Each point is reached from the start by the listed moves, each made once or not at all, plus a little noise. Say if it took an odd or an even number of moves. Then give how often each move was made.

Moves:
(1): 4.3	-0.8	1.4	4.3
(2): -3.1	4.3	4.7	0.6
Start: 0.2	0.3	-3.2	1.1
Points:
4.7	-0.5	-1.9	5.2 => odd (1, 0)
-2.9	4.7	1.5	1.5 => odd (0, 1)

Moves:
(1): 7.0	-5.3	-2.7	0.5	1.9	1.2	1.5	1.7	-2.4	1.2	-0.5	-0.1
(2): 2.8	3.1	-1.9	-1.2	1.1	0.0	-0.8	0.8	0.2	0.6	0.6	-1.4
(3): -0.1	0.5	6.5	-1.4	-3.0	0.9	-0.6	-3.8	5.0	-1.4	-0.6	-0.1
(4): 0.1	0.0	-1.8	4.8	-0.5	-0.4	-1.1	0.5	0.2	-2.8	3.2	-0.2
(5): 0.1	-1.8	2.2	-1.8	5.8	4.6	-1.8	-3.8	1.1	-0.2	1.6	0.8
(6): 1.2	2.3	0.0	0.7	-1.0	3.5	1.2	1.1	-1.9	-0.9	0.3	2.7
(7): 0.8	0.5	4.4	1.9	2.5	-0.8	7.1	-1.3	2.4	0.9	0.4	-1.6
(8): -1.1	-1.5	3.8	-0.2	0.5	0.2	-1.0	5.7	-0.6	-3.9	-0.1	0.6
(9): -2.0	-0.5	-2.8	-0.8	-1.8	2.6	1.6	3.7	6.3	-1.6	2.7	2.1
Start: -0.7	0.6	-1.7	-1.5	-0.5	0.0	-2.8	0.1	-2.5	1.2	-0.6	2.4
Points:
6.0	-3.0	1.4	-4.5	-1.7	5.0	-2.4	8.3	6.0	-3.7	1.7	3.5 => odd (1, 1, 1, 0, 0, 0, 0, 1, 1)
6.5	-3.3	4.1	3.2	-2.6	5.5	-2.8	5.7	-2.3	-6.4	1.8	5.3 => odd (1, 0, 1, 1, 0, 1, 0, 1, 0)
7.4	-3.8	-8.6	0.1	6.1	7.9	-3.5	3.0	3.0	-1.4	7.0	3.6 => odd (1, 1, 0, 1, 1, 0, 0, 0, 1)

Moves:
(1): 5.9	-0.9	-3.2	-0.7	-1.2	0.5	0.0	-1.8	-0.3	-0.3	0.0	-1.7	2.1	0.2	1.7	-0.4	-0.9	-1.7	0.3	0.2	-0.4	1.8	1.7	0.3	-2.7	-0.3	0.7
(2): 0.0	6.5	1.9	0.6	1.7	-0.1	-1.1	0.1	-0.2	2.3	-0.2	-0.8	2.8	0.7	0.2	-1.1	2.2	-0.4	0.1	-0.5	-0.8	-0.5	1.6	1.5	0.9	-0.7	0.3
(3): 1.5	-0.7	2.8	1.3	0.3	0.3	-0.9	-1.2	0.0	1.4	-0.5	0.3	-0.9	0.1	0.6	2.7	-1.2	0.9	-1.3	1.4	-0.1	-1.4	-0.1	0.3	-1.6	1.1	1.6
(4): -0.1	1.2	0.5	3.9	1.2	1.1	-1.3	0.6	0.8	0.2	1.2	-1.6	-0.3	-0.2	1.6	0.5	0.5	0.8	-0.5	-1.5	0.0	-1.1	0.0	0.0	0.8	1.8	0.2
(5): -0.8	-2.0	-1.0	-0.5	4.1	0.3	0.3	-1.6	-0.1	0.7	-2.0	-1.2	-1.2	0.9	-1.0	-0.3	2.7	-0.6	0.7	-3.3	0.1	0.6	-1.2	0.9	-1.2	0.4	-0.1
(6): -0.9	0.3	1.5	-2.1	0.1	6.2	-0.6	-0.9	-2.7	0.7	-0.8	-1.1	-1.9	1.2	1.5	1.2	-1.4	-2.4	-0.6	-1.5	1.2	-2.6	-0.9	0.1	-0.7	1.5	-0.2
(7): 0.0	1.3	-0.1	0.6	-1.3	0.7	2.4	-0.7	-1.1	-0.3	0.2	-0.4	-0.8	2.0	0.2	1.6	-1.1	-1.7	-0.6	0.1	-0.8	0.6	-0.5	-1.4	-0.7	1.0	1.9
(8): 1.2	-0.4	1.1	0.3	0.1	0.3	-1.2	4.7	-1.2	1.5	2.2	-0.4	-1.1	1.3	-0.9	-1.0	2.4	-1.0	0.6	-1.5	1.0	0.3	0.0	-0.3	-1.9	0.1	-1.5
(9): 0.6	0.1	0.7	-1.1	-0.7	0.8	1.4	0.0	4.0	0.9	1.4	1.4	-0.7	-0.8	1.5	-0.4	0.1	1.5	-1.1	0.4	0.8	1.1	0.5	0.4	0.0	0.0	-1.0
(10): -1.0	-0.4	-3.1	0.0	0.2	-1.8	-0.4	-0.9	-0.2	3.5	-0.7	-1.0	-0.6	-0.5	0.6	-0.2	1.5	0.9	-0.4	-0.6	2.0	-0.8	-1.0	-0.2	0.4	1.4	0.6
(11): 1.1	-0.7	0.5	0.6	1.0	-0.4	-0.5	0.4	-2.7	0.0	5.1	-1.0	-2.3	-2.4	-2.0	-0.8	-0.5	1.7	-1.4	-1.8	-1.0	-1.2	1.3	-0.9	-1.0	1.3	2.2
(12): 1.1	0.1	-1.0	1.3	0.0	-0.9	0.3	0.5	-0.3	0.1	0.6	3.2	0.1	-0.4	0.6	-1.5	-0.9	2.0	-0.5	0.1	0.0	-0.8	0.3	0.0	-1.1	-0.7	-0.4
(13): -0.4	-3.3	1.2	0.5	1.2	-1.4	1.0	-1.0	-2.3	0.7	1.3	-1.6	4.9	1.9	0.1	0.5	-2.1	2.0	-0.2	-0.8	-1.1	-1.0	0.2	0.0	-0.1	-0.9	-1.5
(14): 0.8	0.5	-1.4	-0.1	1.0	-2.5	-1.7	-2.0	1.0	0.2	1.5	-1.0	-1.1	3.9	1.0	0.8	-1.4	0.4	-0.2	-1.0	0.6	-0.4	2.0	-0.2	0.3	0.8	0.6
(15): -0.3	-0.7	1.6	-2.3	0.9	-1.5	-0.1	2.2	-1.9	-1.0	0.5	-0.2	-1.6	-1.5	3.5	0.0	-0.2	1.0	-0.1	2.4	-2.8	0.5	-0.4	2.0	1.3	-1.3	-0.4
(16): 1.8	0.4	-1.9	-0.8	2.2	0.1	0.0	1.5	0.2	0.8	1.4	1.0	0.1	-0.2	-0.6	3.7	-1.3	-0.8	0.0	1.1	-1.2	-1.0	-0.2	2.3	0.5	1.3	0.4
(17): -0.4	-0.4	0.4	1.9	0.7	1.6	-0.5	-1.0	1.4	-0.3	1.8	0.9	2.3	0.8	0.9	0.7	4.3	-1.6	-2.2	1.4	1.3	-2.2	0.9	1.5	-1.8	-1.6	-0.8
(18): 0.7	0.3	-0.5	-0.5	-0.8	1.7	0.5	0.3	-0.5	-0.6	-0.9	-0.7	-1.8	1.1	-0.2	1.8	0.7	2.9	0.5	2.3	-0.8	0.3	-0.7	-0.7	2.9	-0.3	-0.2
(19): -1.7	-1.3	-0.1	-0.5	-1.3	0.9	0.7	-1.2	-1.6	-0.6	1.0	-0.2	1.7	-0.6	-0.3	0.9	0.0	0.1	5.7	0.6	-2.2	-0.3	0.0	1.8	-2.5	-0.9	1.4
(20): 0.8	0.4	-1.5	0.2	1.4	1.0	-0.2	0.3	0.3	1.1	0.2	0.0	-1.0	0.2	-0.4	-1.9	-0.8	-0.4	-0.1	3.7	0.6	0.4	-1.5	0.7	-0.6	1.0	-0.4
(21): -0.2	1.9	0.4	-1.8	1.1	0.1	1.8	-2.8	-0.3	-1.7	-0.5	2.3	1.6	-2.4	2.1	1.2	-1.6	0.6	0.7	0.6	4.9	1.1	-0.3	-2.7	-2.8	1.1	-0.7
(22): -0.1	-0.2	-1.1	0.1	-0.2	0.9	-1.1	-2.1	-2.4	1.7	0.5	0.3	-1.0	-0.4	1.3	-0.4	-0.8	-0.6	1.1	-0.4	1.3	4.6	1.0	1.3	2.9	0.0	0.8
(23): 0.5	-1.5	0.0	0.1	0.3	-0.8	0.9	0.3	0.5	0.3	0.4	0.1	-0.5	-0.6	0.9	-0.3	-0.4	0.3	-0.2	-0.1	-0.3	0.7	4.9	-1.0	-0.1	0.5	-1.3
(24): 1.4	-2.6	0.1	-1.0	-1.3	0.4	2.8	1.0	1.7	-1.8	-1.2	-1.4	-1.9	1.1	-0.6	-0.1	1.2	-0.7	0.0	0.8	1.7	-0.8	0.8	4.5	-0.3	1.0	-0.3
Start: -4.2	-1.1	4.5	1.6	-3.1	-0.3	-3.5	-2.2	2.6	3.2	-1.1	-0.8	-0.1	-1.2	1.0	-1.4	-4.4	-3.6	-0.8	-0.6	4.1	0.0	-2.9	-1.1	-0.4	0.8	1.3
Points:
4.2	5.9	-2.7	4.2	0.3	0.8	-2.0	-8.0	0.4	6.0	2.1	-3.2	-1.4	3.6	14.3	-0.5	-1.5	-2.5	-3.0	7.2	11.1	2.6	0.9	5.4	-1.3	2.9	3.4 => even (1, 1, 0, 1, 0, 0, 1, 0, 0, 1, 0, 1, 0, 1, 1, 0, 1, 1, 0, 1, 1, 1, 0, 1)
-2.0	1.8	13.1	6.6	2.1	6.4	-9.0	-1.3	-8.1	11.4	7.6	-6.7	0.1	1.1	4.0	0.2	-5.4	-2.5	-3.4	-7.3	4.6	-2.6	0.2	0.6	-1.3	5.1	2.8 => even (0, 1, 1, 1, 0, 1, 0, 1, 0, 0, 1, 0, 1, 0, 0, 0, 0, 0, 0, 0, 0, 1, 0, 0)
5.5	-8.1	3.2	6.5	6.3	5.9	-6.1	-12.0	-0.2	10.8	10.4	-3.5	-1.8	3.4	9.1	-0.8	-7.3	-1.5	-7.1	-3.8	6.5	-1.3	6.2	2.8	-7.7	6.7	1.8 => even (1, 0, 1, 1, 1, 1, 0, 0, 1, 0, 1, 1, 1, 1, 0, 0, 1, 0, 0, 1, 0, 1, 1, 0)
-0.8	-4.0	4.4	0.0	1.6	1.6	4.0	-2.8	-1.6	2.8	11.1	4.3	2.3	-3.9	7.7	3.7	-8.2	3.8	-0.8	9.4	1.9	-2.0	1.4	0.6	-6.4	1.1	0.5 => odd (0, 0, 0, 0, 0, 0, 1, 0, 1, 0, 1, 1, 1, 0, 1, 1, 1, 1, 1, 1, 1, 0, 1, 0)
-0.2	-2.0	2.7	-5.3	-1.4	11.4	0.8	-5.3	-1.1	3.4	4.3	-0.3	-7.3	-4.0	3.3	3.5	-8.5	-1.7	3.8	5.0	8.7	1.5	-2.4	5.5	-2.7	7.0	3.4 => even (0, 0, 0, 0, 0, 1, 0, 0, 1, 0, 1, 0, 0, 0, 0, 1, 0, 1, 1, 1, 1, 1, 0, 1)
2.5	4.2	5.0	-4.5	1.1	5.9	-4.9	-1.9	-5.5	8.3	1.3	-2.7	-0.2	-2.8	10.8	-3.6	-5.8	-8.0	1.9	2.3	9.3	6.3	3.4	1.3	-4.0	2.2	-1.8 => odd (1, 1, 0, 0, 0, 1, 0, 1, 0, 0, 0, 0, 0, 0, 1, 0, 0, 0, 0, 1, 1, 1, 1, 0)
-4.0	-4.5	2.2	-3.9	3.9	2.9	-5.9	-5.6	-3.3	8.5	-1.8	-4.5	-7.2	2.7	6.1	9.0	-3.8	-1.3	3.6	0.8	0.9	-5.5	-5.4	5.2	-1.3	5.1	5.1 => odd (0, 0, 1, 0, 1, 1, 0, 0, 0, 1, 0, 0, 0, 1, 1, 1, 0, 1, 1, 0, 0, 0, 0, 0)
-1.3	-8.3	2.7	-4.5	2.3	7.4	5.8	-8.8	0.4	8.2	-1.9	-3.4	-3.3	2.7	6.0	9.0	-8.7	-1.3	2.6	3.9	9.0	-3.2	-3.5	3.9	-7.3	8.9	1.8 => even (0, 0, 1, 0, 1, 1, 1, 0, 1, 1, 0, 0, 1, 0, 0, 1, 0, 1, 1, 1, 1, 0, 1, 1)
6.7	-0.7	0.8	3.6	2.1	-1.2	-1.1	-4.4	-7.3	8.1	13.4	-5.1	2.4	3.1	10.6	4.2	-2.8	1.1	1.7	0.1	5.6	0.2	8.2	6.8	-5.3	4.6	3.7 => odd (1, 1, 0, 1, 0, 0, 1, 1, 0, 1, 1, 1, 1, 1, 1, 1, 1, 1, 1, 0, 1, 1, 1, 1)
4.5	2.5	-0.1	2.8	4.2	3.7	-0.8	-11.9	3.0	5.0	9.3	-4.2	1.1	1.6	7.2	3.5	-1.3	-6.6	1.8	-3.9	8.9	2.3	4.4	7.6	-8.0	5.8	7.7 => even (1, 1, 0, 1, 1, 0, 1, 0, 1, 0, 1, 0, 0, 1, 0, 1, 1, 0, 1, 0, 1, 1, 0, 1)
-0.2	2.9	6.6	2.3	-1.6	1.6	-0.3	3.5	4.1	5.3	5.3	-5.3	-5.8	5.1	7.4	-1.2	-0.8	-0.4	3.5	4.6	1.8	0.7	3.4	6.4	0.0	4.0	0.7 => even (0, 1, 0, 1, 0, 0, 1, 1, 1, 0, 0, 0, 0, 1, 1, 0, 0, 1, 1, 1, 0, 0, 1, 1)

Moves:
(1): -0.4	0.4	2.1	-1.1	0.2	-0.5	1.8	-0.5	0.4	2.0	2.1	-1.3	-0.9	-0.7	0.3	0.0	-1.9	-0.5	0.0	2.1	1.9	-1.0	1.9	2.5	1.3	1.2
(2): -0.1	-0.9	-1.6	-0.7	-0.1	0.8	-0.1	-2.1	-0.4	-0.1	0.4	-0.1	-0.1	-2.8	1.6	1.0	-1.7	2.2	-4.2	-0.3	-0.9	2.1	-3.3	1.5	-1.8	0.6
(3): 0.9	1.4	-1.8	1.7	-0.7	0.5	2.4	1.5	3.6	2.0	-0.3	0.5	0.2	0.9	-0.2	0.1	-0.2	0.5	0.2	0.6	-1.7	1.2	-1.3	0.5	0.5	0.7
(4): -3.3	0.7	1.1	-2.4	1.1	-2.1	-1.0	-0.4	-2.0	2.0	-0.7	2.3	-0.7	-2.1	-2.9	-0.6	1.0	1.0	-3.5	-1.4	-0.5	0.8	1.8	-0.3	3.3	1.4
(5): -0.2	-1.5	0.9	0.2	0.4	-3.0	-0.5	-0.8	0.4	1.4	-3.0	-1.6	0.5	-2.9	3.4	-2.3	0.4	0.5	-1.0	-0.4	0.5	-0.3	0.2	-0.6	0.5	0.1
(6): 0.6	-0.8	1.4	1.7	-1.0	2.1	-0.4	1.2	1.4	0.7	0.5	-0.4	0.9	0.5	0.7	0.0	-2.3	2.1	0.5	-0.7	0.2	-2.6	0.8	-2.1	2.5	-2.9
(7): -0.9	1.0	-1.3	0.2	-3.1	0.3	0.6	0.7	-1.0	-1.3	-0.1	0.6	-1.5	0.8	-0.5	0.8	0.1	-2.3	-1.4	0.2	-0.7	-0.6	-0.3	-0.6	3.4	-0.5
(8): -0.3	0.3	0.4	-0.9	-0.6	0.2	-1.1	1.5	-2.1	-0.6	-1.7	-1.0	0.2	-0.3	-1.5	1.1	-0.6	0.3	0.5	-1.9	-0.6	-1.5	-0.2	-0.5	1.6	-0.8
(9): -0.2	-0.7	-0.3	3.8	3.1	0.4	-1.0	0.5	2.1	0.8	1.9	0.4	1.5	0.5	0.1	1.2	-1.9	0.8	0.3	3.0	1.8	-2.3	-2.7	-3.0	0.5	0.7
(10): -0.3	1.9	-0.7	-0.7	-0.3	0.2	0.8	1.4	-3.2	-2.5	-1.6	-1.3	-0.5	0.2	2.4	-0.5	-1.7	1.0	0.1	-1.4	0.9	3.4	-1.8	-3.5	-2.7	0.5
(11): -1.3	-1.5	1.5	1.2	-1.6	-0.6	-1.0	0.2	0.0	-2.0	1.5	-0.4	-1.2	-0.2	-1.1	-1.1	-0.9	-1.1	-0.2	-0.7	0.1	0.3	0.6	-0.4	-0.1	1.8
(12): -0.2	4.7	-1.7	0.1	-0.7	-1.2	0.8	-0.2	0.3	3.2	-2.9	-2.0	-0.6	0.1	-0.3	-2.1	1.0	-0.4	-1.2	-0.4	-1.1	1.5	0.8	0.5	-0.6	-0.1
(13): -0.7	0.9	-1.8	-0.3	-1.5	1.0	-2.1	0.7	0.8	-0.7	-1.4	2.3	0.3	1.2	-1.8	0.6	0.8	1.4	-0.8	0.2	1.7	-1.2	1.2	1.4	-0.2	0.5
(14): -0.4	-1.1	-0.6	0.1	-0.3	0.6	0.7	0.6	-1.1	-0.1	-0.6	-1.6	1.1	-1.5	-1.3	-2.0	-0.1	0.2	0.5	-0.9	0.9	-0.3	-1.3	-1.2	0.1	-0.2
(15): 0.1	0.8	-0.2	-1.4	0.1	-3.1	0.1	0.2	0.4	2.5	-0.6	-0.5	1.2	-0.2	0.4	-1.1	3.4	-1.2	-0.2	-2.0	0.7	-0.2	-2.3	-1.2	-2.4	1.7
(16): 0.5	-0.4	-0.6	-1.1	-1.4	3.9	-1.2	3.3	-2.1	-1.9	1.1	-1.1	0.2	1.0	-3.2	1.9	0.6	1.3	1.3	-0.2	-2.5	-1.5	-1.3	-1.7	0.4	1.5
(17): 0.8	1.1	-0.1	1.0	-1.0	1.1	0.4	-0.1	0.2	-1.4	-0.2	-0.1	-1.1	-2.1	0.8	1.1	-0.8	-1.2	1.5	0.5	0.8	-0.6	0.0	0.3	-1.0	-0.8
(18): -1.4	-0.9	-2.2	-2.8	1.4	-1.7	0.0	1.4	2.6	2.0	0.6	-1.6	0.5	0.4	1.9	-1.6	-1.1	-0.1	0.0	-0.8	1.6	3.1	0.5	1.2	-1.8	0.4
(19): -1.1	-1.9	-0.5	-1.6	1.3	-1.2	0.8	0.1	-0.7	2.0	-2.2	-1.0	0.2	-0.8	1.4	0.2	-0.4	0.2	-2.4	-0.7	0.4	0.3	0.2	-1.2	-1.7	-0.7
(20): 0.5	1.6	-1.7	0.2	2.0	0.0	1.3	-1.6	-0.9	-0.1	0.5	-1.2	0.1	-0.4	1.5	1.0	1.5	1.2	0.4	-1.9	0.2	0.8	1.0	2.4	-1.1	-1.0
(21): -3.1	0.6	2.6	1.1	1.0	0.5	-0.3	2.5	-0.2	-1.5	0.0	1.0	-1.0	2.3	1.1	3.6	0.3	0.0	2.5	2.2	0.7	0.2	-0.8	-1.6	1.9	-0.9
(22): 2.3	0.8	0.6	1.0	-0.2	-1.0	-0.2	0.1	2.8	0.5	0.5	-1.7	-0.8	-1.7	-0.9	1.3	-0.6	0.5	0.3	1.2	2.5	-0.9	0.0	0.4	-0.3	-0.5
(23): -0.9	-0.9	-0.8	0.2	1.5	1.3	1.1	-1.8	2.4	-0.1	1.4	-0.5	-0.6	0.4	0.5	0.0	0.2	-0.2	0.5	-1.1	1.4	-1.6	-2.1	0.5	1.6	0.4
(24): -1.3	1.9	0.4	-0.3	1.9	2.3	-1.2	1.2	-2.3	-2.1	-0.8	-1.2	-0.2	-0.1	-0.7	-0.6	0.0	-2.2	-2.0	0.2	2.9	0.0	0.5	-0.4	1.7	0.4
Start: 0.8	1.4	-0.2	0.6	-1.6	0.7	0.4	1.2	-1.4	-2.2	-1.5	-0.8	-2.4	-0.4	2.3	0.5	-1.3	0.5	-3.6	-1.4	0.9	-1.3	0.2	-1.0	-0.6	1.0
Points:
0.1	2.2	-4.2	2.9	-2.1	6.2	-0.4	6.2	-6.5	-5.4	-0.5	-5.0	-0.7	-0.1	-2.5	4.7	-1.8	2.0	-2.1	-3.2	0.0	-6.9	-4.6	-5.5	4.3	0.8 => even (0, 0, 0, 0, 0, 0, 1, 1, 1, 0, 0, 0, 0, 1, 0, 1, 0, 0, 0, 1, 0, 0, 0, 0)
-8.0	3.3	-3.0	-1.7	-3.0	10.3	0.2	10.4	-2.4	-4.5	-2.0	-4.0	-4.6	-3.1	-1.3	5.2	-5.8	1.9	-7.1	-4.9	2.4	-2.5	-6.8	-5.4	11.5	0.4 => odd (0, 1, 1, 1, 0, 1, 1, 1, 0, 0, 0, 0, 0, 1, 0, 1, 1, 1, 0, 0, 1, 0, 1, 1)
-8.2	0.3	-3.6	-2.7	-0.7	-3.6	-1.1	0.0	3.8	3.1	3.5	0.3	-3.9	-3.0	0.9	-0.3	-3.3	0.5	-13.0	-2.3	7.7	-1.9	-4.7	0.8	3.1	9.2 => even (1, 1, 0, 1, 0, 0, 1, 0, 1, 0, 1, 0, 1, 0, 1, 0, 0, 1, 0, 0, 0, 0, 1, 0)
0.4	8.4	-5.4	5.7	3.4	3.7	-1.2	-0.1	1.8	-1.0	-6.1	-8.2	-2.2	-5.4	9.1	0.2	-5.5	7.2	-10.7	-2.9	10.7	-2.4	-5.2	-4.0	-0.5	-0.3 => odd (0, 1, 0, 0, 1, 1, 0, 0, 1, 1, 0, 1, 1, 0, 0, 0, 0, 0, 0, 1, 0, 1, 1, 1)
-6.3	7.5	1.0	0.6	4.8	-5.3	0.7	6.0	-0.2	0.9	-2.9	-8.7	-4.9	-9.5	8.6	3.2	-6.1	2.2	-8.8	-2.5	11.6	3.8	-5.6	-3.7	-0.8	6.5 => even (1, 1, 1, 1, 1, 0, 0, 1, 1, 1, 1, 0, 0, 0, 1, 0, 1, 1, 0, 1, 1, 1, 0, 1)
-4.5	8.3	1.1	4.2	0.5	4.4	-2.7	8.3	3.3	4.3	-4.1	-3.7	-3.2	-4.3	-0.4	4.7	-5.7	7.6	-11.0	4.6	6.3	-5.3	-2.0	-3.9	9.1	3.6 => odd (1, 1, 1, 1, 1, 1, 0, 0, 1, 0, 0, 1, 1, 0, 0, 1, 0, 0, 0, 0, 1, 1, 0, 1)
-6.9	4.9	-1.8	-1.5	-2.2	1.3	-0.2	6.7	-6.5	-2.2	-6.1	-8.9	-4.2	-8.0	7.0	-0.9	-5.1	7.2	-6.9	-7.9	1.7	5.8	-2.6	-6.6	-1.3	1.5 => odd (0, 1, 0, 1, 1, 1, 0, 0, 0, 1, 1, 1, 0, 1, 0, 1, 1, 1, 0, 1, 1, 0, 0, 0)
-12.5	9.1	-5.8	-4.9	6.4	-5.2	1.6	2.4	-2.8	5.6	-7.9	-6.6	-4.3	-4.5	10.8	0.2	-1.2	1.8	-16.4	-3.8	12.3	3.8	-5.1	-3.4	1.2	5.8 => even (1, 1, 0, 1, 1, 0, 1, 0, 1, 1, 0, 1, 1, 0, 1, 0, 0, 1, 1, 1, 1, 0, 1, 1)
-10.8	3.9	0.5	-5.4	-2.9	1.3	-2.3	8.5	-8.0	-2.8	-7.8	-4.8	-4.0	-5.5	5.1	-0.1	-8.0	4.0	-12.3	-4.2	9.4	0.8	-0.7	-5.3	9.1	0.8 => odd (1, 1, 0, 1, 1, 1, 1, 1, 0, 1, 0, 0, 1, 1, 0, 0, 0, 1, 0, 0, 1, 0, 0, 1)
-0.8	9.0	0.5	0.6	1.1	-1.8	-4.6	6.4	-3.7	2.5	-7.9	-7.5	-2.3	-8.3	-2.6	0.5	1.3	-0.1	-7.5	-3.0	5.2	-6.3	-2.8	-7.6	3.1	4.6 => even (0, 0, 0, 1, 1, 0, 0, 1, 1, 0, 0, 1, 0, 0, 1, 1, 1, 0, 0, 0, 0, 1, 0, 1)
